Each point is reached from the start by the listed moves, each made 0, 1 or 2 times, or once backwards (-1), plus a little noise. Say if it took an odd or an even number of moves. Then give how often each move was made.

Moves:
(1): [ -5 -41 -28  15]
(2): [-11  26  49  44]
(3): [-57  -9   9  33]
Start: [-10  16  -6  10]
Points:
[20 36 52 82] => even (1, 2, -1)
[-63 -61 -74  17] => odd (1, -1, 1)
[ -8 -50 -86 -17] => even (1, -1, 0)

Moves:
(1): [-12 -24   8  -2   7  27   8 -23  14  -6  -3   3 -14]
(2): [  8   8   0 -23 -12   7   6  10 -14   5  16  12  -4]
(3): [ -1 -21  18 -14  -2  -8   7  12  16   5   6   1 -14]
(4): [-10 -11   3  13  -1  -2  20  -1  11  -1  -2  -3  -2]
(5): [  4  16  14   5  -6  -7  -5 -13  -6   2  -4  11  -5]
(6): [ 2  0  4  7 10 14  7  2 -5  4 -8 -1 -2]
(7): [ 21 -18  -1  10  -8  -1  -3  -8   8 -20  13   9  14]
(8): [-5 -7 -3  4 -9  3 -2  1 -5 -8  2  6  7]
(9): [-10  -4   0  -6   1   4   6  22  20 -22   0 -10   7]
(10): [  6  -2  15   3   1 -18 -13  -2 -10  -6   8  -7 -11]
(11): [ -6   7   3   7   9   2   0 -15  -5   5  -1  17   5]
Start: [-4 -2 -5 -1 -2 14 -8  0 11 -1 -2 -3  1]
Points:
[  6  27  -6 -51 -11  38  -4  45 -74  58  17  39  -8] => odd (-1, 2, 1, -1, -1, 2, -1, 2, -1, 0, 1)
[ 30  30  46 -44 -50   7 -44  31 -51 -39  38  13 -26] => even (0, 2, 0, -1, 2, 1, 0, 2, 1, 2, -1)
[-82 -31  -4 -29  21  84  30 -11  82 -31 -23  -2  -9] => even (2, 0, 0, 0, 0, -1, -1, 0, 2, -1, 1)
[ -1 -27  24 -46 -17  63  11 -42  38 -34  40  47 -19] => even (2, 2, 0, 0, 1, -1, 1, -1, 1, 0, 1)
[-41 -21   5 -54 -37  -2   6  77   3 -52  49 -24 -10] => even (0, 2, 0, 1, -1, -1, -1, 2, 2, 2, 0)
[ 71 -16 -34 -19 -43 -27 -22  21   1  -9  56   1  26] => odd (-1, 1, 0, 0, -1, -1, 2, -1, -1, 0, -1)
[ -11 -121   19    0    3   65  -10  -15  110 -104   12    0   11] => even (2, -1, 1, -1, 0, 0, 2, 1, 2, 0, 0)

Moves:
(1): [-1  7  5 -3  5  0 -8  1 11  6  2 10  4  5 -3 -4 -7 -4 13  4 -9  2  3 -2]
(2): [ -1   6   0   2  -1   2   1   1   3   2   0  -8  11 -12  -2  -3   1  -6
   0   2   3   7  -1   1]
(3): [ 2 -4 -6 -1 -6  5  6 -7  4 -1 -5 -3  1  0  5 -3 -6  6  4  4  0 -8  1  8]
(4): [ 11  -1   4   3  -3   1 -10   5  -1  -8  -1   2   0  -9  -8  -4  -3   8
  -5  11  -1   1   2   5]
(5): [  1  -7   6 -12  -8   0 -11  -5  -4  -7 -11  -6   3  -6  10 -14  -3  15
   1  -1   1  13  -8 -13]
(6): [ 1 -3  8 -8 -4  1  1  6 -5 -3  1 -5  8 -4 15 -6  2  1  3  3 -9  0  5  6]
(7): [ 11  -4   0   9 -14   1   2  -2  -2   7  -4   2   8   2  -7   7  -4  11
  -7   0 -16  10   8   4]
(8): [ -3   4  16   4  -9  -1  -5  -2  -1   8  -9   5   6  -7   6   2   2   2
   3 -10  -7  -1  -1   6]
(9): [ -2   8  -7   1  -6 -10   1   0  -4   0  -1  15  -5  -7  11   1  -2 -14
   2  -3  -2   0   9 -10]
(10): [-25  -7   8 -10   7  -3  -1   1  -4  -4   0   1  -4  -7   2   4   2 -11
  -6   6  -7   2  -8   3]
(11): [  0   0  -4   8  -5   5  -1  -5  -2   0   5  -2 -11   9   3  -1  -7   7
   1   8   3   1  -1   0]
(12): [-7  5 -1  0 -2 -7  2  3 -3  2  1  2  3 -4 -2  4  5  0  5  2 -4 -8 -1  0]
(13): [  0  -2  -5   7   3  -4  -8   0   5  -9   1 -16 -15   3  -3   3  -9  -6
   4  -7  -6  -2  -6   4]
(14): [  9  13  -2  -3   7  -1  10 -11  -7   8  -9  -2   0   2   0  -6   7  -3
  -1   9 -12  -1  -4   6]
(15): [ -4   0  -8 -20  -5  -4   2   1  -1  14   2  -4 -11   3  -1   9   1  -6
  -3   4   0  -1   5   6]
(16): [-6 10  6 -4  2 -3 -2 -9 -4 -2  7 -1  6  1  3 -2  1  6 -2 -7  3 -1 12  0]
(17): [  3  -5 -14  13  -3   4 -10   2  -7  14  -5  -3  10   7  -3 -13   8  -7
  -2 -15   1   4   1   2]
(18): [ -1  -3   2 -12  -1  11   6  -2  -9   2  15   6  -8  -7  -7   1 -13  -1
  -3  -5  -6 -10  -5  -6]
(19): [ -4  -6  -3  -2   0 -10  -3  -6  10   4  11   8   6   6  10  -7   5  -1
   0  -9   4  12 -19  -5]
(20): [ 4 -8 -2 -3  2  5 -7 -3 -5 -4 -7  0  6  6 -2 10 -4 -7 -6 -4  8  5 -9 -1]
(21): [ -8  10  -3 -14 -12 -11  17  12   0  -2  -8   5   6  10  -4  -8  -3   8
  -1  -7   5  -1  -8   2]
(22): [ -2 -10  -2  -1   7  -8   4  -3 -10  -3   3   3  -2  -8  -1   7   4  -3
   7  -7   5   5   3   5]
(23): [  0  -3   9   2   0  -3  -2  -5   4   5   3 -10  -4   2 -18  -2  -7  -8
  -2   3  15  -9  -4  -6]
(24): [ -2  -1  -1   7   8  -7 -12   5   4   5  -5   3   7  -5   5  -4 -10   6
  -3   1  -5   0  -5  -1]
Start: [  1 -10   0   0 -13   8  -7  -3  10   6   9   8   5  -6  10  -2   7   0
   3  12   6   7   8   2]
Points:
[ -7 -79  -6 -56  -5  27  10  -6  -1   2  65 -28 -32  14 -45  11 -64 -45
   0  32  36   1 -59  40] => even (1, 1, 1, 1, -1, 2, 0, -1, -1, 1, 2, -1, 1, 0, 1, -1, 0, 2, 1, 2, 1, 2, 2, 0)
[ 44 -14 -14 -16   3  30 -25 -12 -57  -7  -1  31  17 -34  74 -44   3 -22
 -33  -2 -57  20   2 -39] => even (-1, -1, -1, 0, 1, 2, 0, -1, 2, 0, -1, -1, 0, 2, -1, 0, 1, 2, 0, 1, -1, -1, -1, 1)
[ 45 -24  -6  42 -42 -29 -75 -38   3 121 -44 -23  75 -28 -35   0  39 -29
 -14 -38   9  69  -5   7] => odd (0, 2, -1, 0, 1, -1, 2, 2, 0, -1, -1, 1, 0, 1, 2, 0, 2, -1, 1, 1, -1, 1, 2, 1)
